Rows are points. Each copy is the shape, with its points in the same order, turned, moved and blurred by noise. Is it also mirrored, or only turned?

Shape (5 x 2):
0.030	0.004
-0.003	0.015
0.044	0.026
-0.004	-0.039
-0.073	-0.014
Copy 1 (5 x 2):
0.001	-0.021
-0.007	0.011
-0.021	-0.033
0.044	0.009
0.019	0.075
Copy 1 is: mirrored
Copy 2 (5 x 2):
-0.037	0.009
-0.002	0.013
-0.046	0.032
-0.014	-0.039
0.060	-0.031
Copy 2 is: mirrored

Shape (6 x 3):
0.041	-0.061	-0.001
-0.017	0.021	0.033
0.040	0.028	-0.012
0.037	0.020	0.033
-0.019	0.000	-0.027
0.045	-0.056	0.005
Copy 1 (6 x 3):
0.055	-0.017	0.017
-0.039	0.026	0.044
0.024	0.063	0.027
0.014	0.035	0.063
-0.013	0.028	-0.013
0.055	-0.018	0.022
Copy 1 is: only turned
Copy 2 (6 x 3):
0.053	-0.003	0.028
-0.047	-0.014	-0.009
0.010	-0.008	-0.052
-0.004	-0.042	-0.029
-0.016	0.040	-0.013
0.051	-0.011	0.025
Copy 2 is: mirrored
Copy 3 (6 x 3):
0.050	-0.055	-0.018
-0.015	0.028	0.014
0.051	0.036	-0.016
0.036	0.018	0.029
-0.009	0.013	-0.048
0.045	-0.048	-0.005
Copy 3 is: only turned
Copy 4 (6 x 3):
0.015	-0.053	-0.031
-0.021	0.015	0.045
0.034	0.032	-0.001
0.028	0.006	0.038
-0.032	0.023	-0.018
0.023	-0.052	-0.018
Copy 4 is: only turned

Shape (9 x 6):
0.050	-0.052	-0.019	-0.029	0.028	-0.062
-0.038	0.038	0.040	-0.058	-0.022	-0.005
-0.021	-0.022	0.021	0.025	-0.052	0.010
-0.014	-0.050	0.032	0.017	0.018	-0.038
-0.009	0.033	-0.029	-0.059	-0.004	0.021
-0.043	0.016	0.019	-0.018	-0.016	0.027
0.013	0.031	0.047	-0.060	0.024	0.032
0.017	0.041	-0.022	-0.037	-0.028	0.004
0.011	0.013	-0.008	0.033	-0.005	-0.010
Copy 1 (9 x 6):
0.022	-0.008	-0.036	-0.076	0.020	-0.024
0.003	0.053	0.043	-0.006	-0.065	0.033
-0.010	0.007	-0.047	0.031	-0.042	0.047
-0.019	0.040	-0.052	-0.032	0.014	0.031
0.007	-0.009	0.061	0.006	-0.031	0.000
-0.016	0.025	0.024	0.026	-0.033	0.045
0.047	0.033	0.060	-0.016	-0.012	0.055
0.033	-0.005	0.028	0.017	-0.042	-0.012
0.016	0.017	-0.028	0.032	0.004	-0.002
Copy 1 is: mirrored
Copy 2 (9 x 6):
0.024	-0.030	-0.014	0.051	0.047	-0.017
-0.039	0.048	0.027	-0.014	-0.041	-0.027
0.010	-0.035	-0.010	-0.040	-0.058	-0.039
-0.023	-0.067	0.020	-0.003	0.011	-0.038
-0.007	0.051	-0.013	-0.006	-0.021	0.035
-0.028	0.001	0.011	-0.037	-0.050	0.006
-0.003	0.046	0.062	-0.024	0.007	0.008
0.010	0.046	-0.022	-0.015	-0.022	0.006
-0.005	-0.023	-0.040	-0.046	0.009	-0.015
Copy 2 is: mirrored
Copy 3 (9 x 6):
-0.002	0.005	-0.076	-0.055	-0.062	-0.023
-0.045	0.006	0.033	-0.015	0.037	-0.074
-0.003	-0.018	0.054	0.023	-0.040	-0.005
-0.041	0.030	-0.018	0.010	-0.067	-0.014
-0.024	-0.016	-0.002	-0.041	0.052	-0.022
-0.040	0.006	0.038	0.000	0.020	-0.022
-0.023	0.050	0.028	-0.073	0.033	-0.045
0.019	-0.026	0.001	-0.030	0.038	-0.036
0.023	0.013	-0.017	0.019	-0.005	0.005
Copy 3 is: mirrored
